Each point is reached from the start by the listed moves, each made 0, 1 or 2 times, or once backwards (-1), plus a little noise. Say if it took an odd or an even number of moves. Then give how often each move was made.

Moves:
(1): [+3.35, -0.37, +0.04, -0.93, +0.52]
(2): [-0.62, +2.61, +0.30, +0.72, -0.26]
(3): [-0.63, -0.82, +3.31, -0.65, -0.78]
Start: [+0.50, -0.35, -0.35, +0.73, +1.04]
Points:
[+2.62, +1.07, +2.95, -0.26, +0.38] -> odd (1, 1, 1)
[-0.26, -1.03, +3.04, +0.19, +0.28] -> odd (0, 0, 1)
[+3.61, -0.36, -0.27, -0.27, +1.41] -> odd (1, 0, 0)

Moves:
(1): [+1.28, -0.36, +0.45, -0.54, -0.28, -0.79, +0.22, -0.16, +0.16, +0.54, -0.13, -0.17]
(2): [+0.09, +1.59, +0.12, -1.36, -1.30, -0.98, +0.75, -0.12, -0.55, -1.15, -1.32, +0.14]
(3): [-0.30, -0.23, +1.49, +0.16, -0.51, -0.24, -0.14, +0.40, +0.39, -0.36, -0.46, +0.72]
(4): [+0.11, +0.50, -0.29, +2.22, -0.18, +0.31, -0.75, +1.10, +0.53, +0.21, -0.23, -0.35]
(5): [-0.11, +0.89, +0.91, -0.40, +1.86, +0.15, +0.65, -0.24, -0.01, +1.14, -0.11, +0.36]
(6): [+0.52, +0.42, +0.21, -0.13, -0.51, +1.26, -0.55, +0.27, -0.05, +0.24, -0.61, +0.35]
(7): [+0.26, -0.14, +0.14, +0.36, -1.02, +0.01, +1.65, -0.94, +0.57, +0.10, +0.41, -0.47]
(8): [+0.25, -0.31, -0.01, -0.21, -0.57, +0.28, +1.03, +1.57, +0.72, -0.51, +0.65, -0.24]
(9): [-0.41, -0.27, -0.83, +0.06, +0.06, +0.37, -0.57, +0.21, +1.81, +0.37, +0.03, +0.67]
Start: [-0.26, +0.39, -0.21, -0.22, +0.04, +0.38, +0.74, +0.52, -0.36, -0.36, -0.71, -0.62]
Points:
[-3.45, +1.85, +0.88, -4.60, -2.06, -1.76, +1.31, +2.81, +2.44, -4.18, -3.02, +2.85] -> odd (-1, 2, 2, -1, 0, -1, -1, 1, 2)
[-0.16, -1.63, +0.24, -0.19, +0.02, +0.86, +2.93, -3.89, +0.09, +1.26, +1.04, -1.13] -> odd (0, -1, 0, -1, 0, 0, 2, -1, 0)
[+1.05, +5.63, +1.62, -5.52, -2.12, +2.13, +9.05, +0.01, -1.82, -1.51, -1.87, -1.17] -> even (-1, 2, -1, -1, 2, 2, 2, 2, -1)

Moves:
(1): [+1.37, +0.25, +0.06, +0.60, -0.25, -0.67, -0.08, +0.88, +1.04, -1.08, +0.62, -0.43, -0.64, +0.14, +1.21, +0.64, -0.37, +0.62, +0.72, +0.38, +0.08]
(2): [-1.61, +1.62, -0.37, -0.05, +0.89, -0.98, -1.40, +0.43, -0.28, +0.25, -0.25, +0.17, +0.71, +0.68, -0.07, -0.10, +0.41, +0.33, +0.98, +0.29, +0.58]
(3): [-0.19, -0.40, +0.68, +0.64, -0.33, +0.75, -0.04, +0.32, +0.28, +0.01, +0.08, +0.20, +0.21, -0.23, +0.82, -0.61, -0.99, +0.97, +0.21, -0.86, -0.07]
(4): [-0.84, +0.10, -0.76, +0.44, -0.04, -1.09, +0.25, +1.57, +1.38, +0.23, +0.52, -0.09, -0.77, -0.05, -1.27, +0.13, +1.42, +0.34, +0.22, -0.90, -0.91]
(5): [-0.10, -0.43, -0.03, -0.93, +0.07, -0.02, -0.19, -0.03, +0.31, +0.34, +1.27, +0.60, -0.25, +0.96, -0.18, -0.42, -0.49, -0.56, -0.37, +0.07, -0.77]
(6): [-0.54, -0.43, +0.14, -0.23, +1.49, +0.73, -0.02, +0.04, -0.38, -1.62, +0.48, +0.09, -0.71, -0.92, +0.11, -0.36, -0.53, -1.39, -0.39, -0.38, +0.12]
(7): [-0.22, +0.15, -0.05, +0.85, +0.34, -1.38, +0.99, +0.15, -1.73, -0.39, -0.26, -0.47, +0.48, +0.74, +0.44, +0.63, -0.21, -0.24, +0.34, -0.49, -0.20]
(8): [-0.85, -1.09, -1.21, -0.51, -0.88, -1.01, +1.29, +0.27, +0.89, -0.63, +1.09, +1.62, +0.76, -0.90, +0.89, +0.45, -1.10, -1.18, +1.13, -0.73, +0.20]
(9): [-0.47, -0.88, -0.29, -0.45, -0.15, -0.15, +0.57, -1.55, +1.46, -0.61, -1.65, -0.12, -0.84, -0.43, -0.12, +0.34, +0.46, +0.52, +0.48, +0.38, +0.42]
(10): [+0.13, +1.10, -0.25, -0.70, -0.05, +0.52, +0.29, +0.62, -0.02, +1.34, -0.05, -1.66, +0.06, +0.22, -0.11, +0.19, +0.70, +0.44, +0.75, -1.04, +0.17]
(11): [-0.05, +0.11, -0.11, +0.36, -0.79, +0.61, +0.12, -0.79, +0.25, +0.74, +0.05, -0.22, +0.83, -0.09, +0.14, -1.32, +0.60, -0.04, +0.88, -0.25, -0.41]
(12): [-0.58, +0.48, -0.32, -0.11, +0.26, -0.16, +1.14, -0.68, -0.66, -0.01, -0.05, +1.05, -0.08, -0.35, -0.06, -0.30, +0.08, +0.39, -0.21, -0.07, -0.19]
(13): [-0.24, -0.59, +1.49, +1.21, +1.87, -0.67, +0.49, +0.53, -0.61, +0.39, +0.08, +0.22, -0.26, -0.79, -0.25, -0.10, -0.59, +0.03, +0.58, +0.87, -0.01]
(14): [+0.18, -0.22, -0.66, +0.53, -0.46, +0.40, +1.31, +0.62, +1.23, -0.33, +0.50, -0.01, +0.28, +1.38, -0.71, +0.58, +0.01, -0.15, -0.36, -0.47, +0.35]
(15): [-0.04, -1.06, -0.72, -0.02, -0.11, +0.81, -0.83, -0.61, -1.62, +1.20, -0.51, +0.28, -0.10, -0.45, +0.67, +1.31, -0.44, +0.12, +1.22, +0.49, -0.72]
(16): [+0.18, -1.54, +0.07, -0.32, +1.12, -0.07, -0.96, -0.11, -0.83, -0.01, +1.02, -0.91, +0.51, -1.18, -1.38, +0.67, +0.30, +0.69, +1.05, -1.18, -0.33]
(17): [-0.82, -0.45, -0.31, -0.13, +1.22, +0.45, -0.85, +1.03, +0.69, -0.49, -0.16, -0.12, -0.89, -1.10, +1.09, -1.08, +1.20, +1.25, -0.09, +0.41, +0.82]
(18): [+0.03, -0.32, -1.33, -0.21, +0.03, -0.90, +0.11, +0.40, +0.30, +0.37, +0.45, -0.30, +0.73, +0.39, -0.56, -0.30, -0.89, -0.01, +0.65, +0.20, -0.85]
Start: [+0.55, +0.22, +1.12, -0.40, -0.88, -0.57, -0.12, +0.57, +0.59, -1.09, -1.15, -0.88, -0.50, -0.38, -0.58, +0.41, +0.51, -0.94, +0.11, +0.05, +0.86]
Points:
[-6.67, +5.04, -0.92, +0.86, -0.46, -5.88, +1.57, +2.45, -1.01, +4.37, -2.46, +1.09, +3.34, +0.34, -0.03, -2.56, +0.69, +0.59, +5.84, -1.02, -0.45] -> odd (-1, 2, 1, 1, 0, -1, 1, 1, 0, 1, 1, 1, 1, -1, 0, -1, 0, 1)
[-7.85, +0.08, -4.97, -1.84, -4.67, -4.32, -0.11, +2.37, +9.49, -2.25, +1.64, +5.63, +0.36, +0.70, +1.98, -4.40, +2.59, -1.58, +3.96, -1.70, -0.63] -> even (0, 2, 1, 2, 2, 0, 0, 2, 1, -1, 2, 0, -1, 0, 0, -1, 1, 0)
[+8.20, -4.66, -1.07, -0.30, -6.99, +3.50, -1.87, +1.25, -0.05, +1.53, +2.52, -4.10, +2.88, -1.74, +1.65, +7.49, -3.47, +1.34, +6.35, -3.47, -0.36] -> odd (2, -1, 1, -1, -1, -1, -1, 1, -1, 1, 0, -1, -1, 1, 2, 2, -1, 0)

Moves:
(1): [+0.20, -0.10, -0.29, +0.10, -0.04, -0.61, -0.20, -0.52, -0.74, -0.27, -0.10, -0.26, -0.01, -0.45, +0.64, -0.66, -0.04, +0.04, -0.44, +0.09, -0.03, +0.14, +0.16, -0.03, -0.02, -0.44, -0.25]
(2): [-0.24, +0.65, -0.26, -0.33, +0.13, -0.40, -0.22, +0.25, -0.72, +0.08, +0.06, -0.41, +0.29, -0.97, +0.05, +0.06, -0.56, +0.14, -0.17, +0.21, +0.13, +0.18, -0.59, +0.12, +0.05, +0.24, +0.24]
(3): [+0.52, +0.44, -0.11, -0.63, -0.42, -0.44, +0.19, +0.79, -0.19, -0.29, +0.01, -0.08, -0.05, -0.05, -0.67, -0.91, +1.28, +0.31, +0.42, -0.16, -1.00, -0.71, +0.51, -0.79, +0.53, +0.30, -0.01]
(4): [+0.02, -0.52, +0.24, +0.45, -0.39, -0.32, -0.54, +0.56, +0.49, -0.05, -0.57, -0.08, -0.11, +0.12, +0.86, +0.39, +0.19, -0.16, -0.23, -0.28, -0.42, +0.09, +0.15, +0.42, +0.11, +0.43, -0.64]
(5): [+0.29, +0.28, -0.44, -0.48, +0.17, +0.16, -0.12, +0.47, +0.00, -0.68, -0.40, +0.06, +0.96, +0.19, +0.57, -0.34, -0.22, +0.03, +0.65, -0.36, +0.11, +0.38, -0.48, -0.68, -0.06, +0.05, -0.32]
(6): [-0.65, +0.08, +0.42, +0.29, +0.16, +0.23, -0.19, +0.02, -0.53, +0.22, +0.41, -0.24, +0.46, +0.01, +0.34, +0.95, -0.05, +0.42, +0.37, -0.13, -0.51, +0.02, +0.72, +0.30, -0.01, +0.55, -0.38]
(7): [-0.53, -1.11, -0.43, +0.76, +0.02, +0.59, +0.76, -0.26, +0.15, -0.73, -1.08, -0.12, -1.17, -0.23, +0.21, -0.67, +0.02, +0.10, -0.08, -0.28, -0.02, -0.53, +0.89, +0.03, -1.08, +0.95, -0.02]
(8): [+0.09, -0.99, -0.76, -0.11, +0.23, +0.13, -0.25, +0.78, +0.24, -0.60, -0.52, +0.23, +0.49, -0.39, -0.23, +0.61, +0.30, +0.22, +0.12, -0.17, +0.03, -0.28, -0.50, -0.55, -0.62, +0.08, -0.82]
(9): [+1.57, -0.63, -0.40, +0.03, +0.21, +0.11, -0.24, +0.88, +0.70, +0.28, +0.49, -0.68, +0.07, -0.07, +0.18, -0.71, -0.57, +0.46, -0.28, +0.20, +0.54, -0.75, +0.85, +0.17, +0.56, +0.96, +0.88]
(10): [+0.13, +0.51, +0.25, +0.43, +0.14, +0.31, -0.92, -0.66, -0.11, +0.05, -0.10, -0.55, -0.36, -0.94, -0.65, -0.81, +0.65, +0.48, +0.32, -0.32, -0.58, +0.28, -1.03, +0.38, +0.09, -0.01, +0.07]
(11): [+0.49, -0.73, +0.31, -0.23, +0.08, -0.29, +0.71, -0.88, -0.34, -0.93, +0.77, +0.24, +0.50, +0.64, -0.18, +0.29, -0.27, +0.37, -0.65, -0.22, -0.16, -0.43, -0.46, -0.01, +0.01, +1.06, +0.12]
(12): [+0.21, -0.02, +0.19, +0.02, -0.14, +0.25, +0.52, -0.57, -0.02, -0.58, -0.11, +0.55, +0.32, -0.74, -0.13, -0.82, -0.70, -0.14, -0.45, +0.67, +0.13, +0.11, +0.29, -0.11, -0.06, -0.67, -0.19]
(13): [+0.33, +0.01, -0.56, +0.02, -0.48, +0.45, +0.47, -0.44, -0.20, +0.23, -0.37, +0.45, +0.36, +0.17, +0.66, +0.10, +0.62, +0.33, +0.05, -0.03, -0.21, -0.44, -0.54, +0.08, +0.14, +0.20, -0.30]
(14): [-0.13, -0.57, +0.04, -0.18, +0.07, -0.22, +0.10, -0.03, +0.71, +0.56, +0.56, -0.23, -0.47, +0.66, +0.04, -0.39, -0.73, -0.82, -0.34, -0.46, -0.22, -0.35, +0.41, -0.69, -0.12, -0.27, -0.07]
(15): [-0.38, -0.25, +0.58, -0.36, +0.12, +0.18, +0.39, +0.67, -0.32, +0.24, +0.03, +0.25, -0.29, -0.06, +0.33, -0.13, +0.63, +0.62, -0.27, +0.49, -0.01, -0.40, -0.63, +0.02, +0.31, -0.12, -0.09]
(16): [-0.21, -0.04, +0.76, -0.24, +0.43, +0.87, +0.60, +0.27, -0.25, +0.18, -0.40, -0.67, -0.26, +1.60, -0.77, +0.03, +0.27, +0.87, -0.22, +0.38, -0.30, +0.70, +0.18, -0.38, +0.09, +0.58, -0.99]
(17): [-1.25, +0.61, -0.44, -0.52, +0.22, -0.13, -0.44, +0.17, -0.58, +0.14, -0.18, +0.48, +0.63, +0.11, +0.46, -0.26, -0.27, -0.05, -0.14, -1.04, +1.25, -0.40, -0.13, -0.59, -0.01, +0.78, -0.45]
(18): [-0.02, +0.31, +0.32, +0.46, -0.43, -0.42, +0.67, +0.64, -0.36, -0.02, +0.33, +0.11, +0.24, +0.13, -0.44, -0.24, -0.14, -0.14, +0.21, -0.28, +0.42, +0.13, +0.13, +0.47, -0.27, -0.09, -0.13]
(19): [+0.05, +0.06, +0.32, +0.15, +0.43, -0.16, -0.42, +0.14, +0.19, +0.54, -0.03, +0.52, -0.12, +0.45, -0.37, -0.04, -0.45, +0.05, +0.05, +0.35, +0.08, +0.71, -0.99, -0.04, -0.03, +0.58, +0.08]
(20): [-0.32, +0.09, -0.55, +0.93, -0.06, +0.11, -0.51, +0.53, -0.16, -1.06, -0.61, -0.71, +1.04, +0.35, +0.46, +0.09, +0.32, -0.32, +0.32, +0.08, -0.33, -0.30, -0.03, +0.65, +0.75, -0.04, -0.86]
(21): [+0.24, +0.31, +0.44, +0.20, +0.83, +0.06, -0.09, -0.49, -0.16, +0.61, -0.44, +0.18, +0.85, -0.59, +0.18, +0.16, +0.07, -0.33, +0.07, +0.37, -0.45, -0.52, +0.58, +0.80, -0.60, +0.05, +0.62]
(22): [+0.42, -0.06, +0.74, +0.16, -0.82, +0.35, -0.01, +0.38, -0.25, -0.04, +0.39, +0.22, +0.07, +0.41, +0.10, +0.01, +0.12, -0.38, -0.23, +0.43, +0.17, +0.71, -0.30, -0.46, -0.76, +0.72, +0.12]
(23): [-0.41, +0.13, -0.30, +0.37, -0.09, -0.02, +0.32, -0.46, +0.38, -0.46, +0.23, -0.09, +0.17, -0.43, +0.63, +0.24, +0.46, +0.27, -0.62, +0.35, -0.39, +0.51, +0.22, -0.42, -0.43, -0.21, +0.26]
(24): [+0.29, -0.45, +0.29, -0.38, -0.02, -0.37, -0.02, +0.01, +0.13, -0.09, +0.26, +0.13, +0.26, -0.40, -0.02, -0.35, +0.32, -0.84, +0.16, +0.14, +0.13, +0.39, -0.45, -0.03, -0.12, +0.28, -0.58]
Start: [-0.70, +0.45, -0.69, -1.39, +0.73, -0.14, -0.19, +0.03, -0.35, -0.47, -0.95, +0.31, +0.22, -0.71, +0.23, -0.20, +0.04, +0.44, +0.50, +0.02, -0.27, +0.08, +0.75, -0.38, -0.42, -1.57, -0.03]
Points:
[-3.04, +4.15, +5.51, -2.98, +0.02, -0.62, +2.99, +0.98, -2.77, +3.06, +0.26, +1.83, -0.20, +2.08, -2.18, -1.33, +3.18, +3.99, -2.00, +0.49, -3.74, +0.31, -1.18, -0.93, +0.76, +0.50, -1.44] -> odd (-1, 1, 2, 2, -1, 0, -1, -1, -1, 1, 1, 1, 1, 1, 2, 2, 1, 2, 1, -1, 1, 0, 1, -1)
[-1.90, -2.74, +1.89, -2.88, +1.02, +2.57, +3.11, +0.33, -0.97, +1.64, -3.37, +3.02, -1.51, +6.11, -0.56, -0.60, +1.99, +2.19, -0.84, -1.63, -2.20, -1.86, -0.06, -3.97, -3.13, +3.12, -3.73] -> odd (0, -1, 1, 1, 0, 0, 1, 1, -1, 0, 1, 0, 2, 2, 1, 2, 1, 0, 1, -1, 1, 1, -1, -1)
[+0.98, +0.18, +1.23, +0.19, -2.38, -1.90, -0.61, +1.69, -0.86, -1.69, -0.38, +0.95, +2.63, -2.24, +0.10, +2.25, -1.12, -2.83, -0.95, +1.07, -1.94, -0.72, -1.29, +1.97, -1.43, -2.72, -0.15] -> odd (-1, 2, 0, 2, -1, -1, -1, 1, -1, 0, 1, 1, 0, 1, 0, -1, -1, 1, -1, 1, 1, 2, -1, -1)
[-2.55, +2.88, -0.38, -1.13, -1.82, -2.55, +0.72, +4.06, -4.00, -0.78, +1.40, +1.94, +4.85, -2.44, -0.27, +0.90, +1.92, -0.77, +0.36, +2.96, -2.39, +3.09, -0.87, -3.68, -2.59, -1.62, -3.67] -> even (1, 2, 2, -1, -1, 2, -1, 2, -1, -1, -1, 1, 1, 1, 0, 0, 0, 2, 2, 1, 0, 2, 2, 1)
[+3.64, +1.33, +2.82, -0.46, +2.68, -0.97, +1.63, -1.23, -0.98, -0.65, +4.75, -2.29, +5.07, -3.21, +0.46, -3.76, -0.93, +1.42, -1.37, +2.67, -3.21, -0.99, -0.19, +2.00, +0.84, -0.67, +3.11] -> even (0, 1, 0, -1, 1, 1, -1, -1, 2, 2, 2, 1, 0, 2, 2, 0, -1, 2, 0, 1, 2, 0, 2, 1)
[-2.95, -6.92, -2.02, +1.08, +0.17, +0.06, -1.06, -0.58, -0.11, -3.97, -0.37, +0.63, +1.66, +1.99, +6.82, -1.09, -1.68, -1.70, -1.87, -3.09, +1.27, -2.83, +0.47, -1.10, -1.05, +6.25, -4.51] -> even (1, -1, -1, 1, 0, 2, 2, 0, 1, 0, 2, 0, 1, 2, 1, -1, 2, -1, 1, 2, -1, 1, 0, 2)
[+1.90, -7.80, -1.16, +1.86, +1.43, +0.45, +0.93, +0.51, +0.34, -0.92, -0.26, +0.58, -1.17, +2.48, +3.01, +1.08, -2.69, +3.36, -2.22, -1.93, +0.29, -1.78, +2.22, -0.67, -4.86, +6.77, -0.40] -> even (2, -1, -1, 1, 0, 2, 2, 2, 2, 0, 2, -1, 1, 1, 0, 0, 0, 1, 2, -1, 0, 1, 0, -1)
[-4.36, -2.43, -3.09, -0.35, +2.23, -2.33, -2.41, -1.46, -2.75, -9.49, -3.00, +0.06, +5.07, -4.43, +2.66, -1.47, +0.81, +1.45, -0.91, -0.57, -3.44, +1.97, -2.78, -2.99, -0.91, +1.77, -7.53] -> even (2, 1, 1, 1, 1, 2, 1, 2, -1, 1, 2, 2, -1, 0, 0, 0, 1, -1, 2, 2, -1, -1, 2, 2)
[-3.67, -2.45, +2.21, +3.20, +2.97, +0.08, +0.10, +1.93, -4.03, -2.85, -6.58, -0.58, +1.94, +1.58, +0.53, +2.73, -1.76, +0.19, -1.19, +2.27, -0.74, +2.09, +0.20, +4.20, -4.21, +4.29, -4.68] -> even (1, 2, -1, 2, -1, 0, 2, 1, -1, -1, 1, 0, -1, -1, 0, 2, 0, 1, 2, 2, 2, 1, -1, 0)
